Each row is a point. Each copy is the shape, with its points in the same order, turned, moved and blurred by noise. Say if it was mirrored as well.
In the rows, 128 means zero.

Shape (6 x 2):
[[144  77]
 [136 154]
 [144 122]
 [ 80  99]
 [106 117]
 [132 157]]
Copy 1, 6 rows:
[[168  95]
 [113 145]
 [132 121]
 [186 161]
 [160 149]
 [110 148]]
Copy 1 is: mirrored
Copy 2:
[[151  74]
 [135 150]
 [148 118]
 [ 86  88]
 [108 109]
 [130 152]]
Copy 2 is: only turned
Copy 3, 6 rows:
[[190 166]
 [118 140]
 [143 158]
 [184  97]
 [157 114]
 [115 132]]
Copy 3 is: only turned
Copy 4 (6 x 2):
[[150 179]
 [102 119]
 [114 144]
 [177 119]
 [149 125]
 [100 112]]
Copy 4 is: only turned

Shape, 6 rows:
[[112 172 160]
 [177 172 125]
 [164 150 144]
 [119  92 119]
 [159 117 133]
 [101 117 116]]
Copy 1:
[[112 104  91]
 [ 86 173  82]
 [ 84 152 106]
 [130 145 167]
 [ 93 157 140]
 [146 134 145]]
Copy 1 is: only turned
Copy 2, 6 rows:
[[126  69 153]
 [152 130 186]
 [128 127 173]
 [124 137  99]
 [125 146 139]
 [133 112  97]]
Copy 2 is: mirrored
Copy 3:
[[150 185 127]
 [100 167 174]
 [ 96 171 145]
 [107 111  93]
 [ 87 144 125]
 [136 118 104]]
Copy 3 is: only turned
Copy 4 (6 x 3):
[[ 94  77 129]
 [132  90 186]
 [111 111 171]
 [126 159 114]
 [117 139 161]
 [126 134 102]]
Copy 4 is: mirrored

Shape (10 x 6):
[[ 98 153  91 141 165 127]
 [134 164 109  95 141 142]
 [174 135 140 118  95 107]
 [100 151 124 143  90 123]
 [102 163 165 158 157 141]
 [114 126 125 143 153 160]
 [112 129 139 174 111  87]
 [172  81 108 170 144  78]
 [110  83 122 129 157  94]
 [122  96 127 119 127  79]]
Copy 1:
[[ 78 157 130 100 104 134]
 [ 92 130 114 146 128 160]
 [136 140 114 190 144 104]
 [ 89 152 153 135 161 102]
 [111 197 112 100 158 138]
 [126 164 145 108 124 151]
 [115 175 130 124 140  64]
 [160 160 118 145  67  66]
 [144 126 118  91 104  93]
 [136 117 112 121 121  77]]
Copy 1 is: mirrored
Copy 2, 10 rows:
[[122  67  89 140 115 106]
 [132 119  79 108 137  97]
 [141 159 106 125 148 170]
 [165 114 101 130  88 146]
 [179  89 133 159 136 105]
 [135  86 137 119 128 107]
 [152  96 118 168 109 177]
 [ 81  94 136 148 157 200]
 [ 84 106 139 167 111 135]
 [ 96 133 120 165 110 160]]
Copy 2 is: mirrored
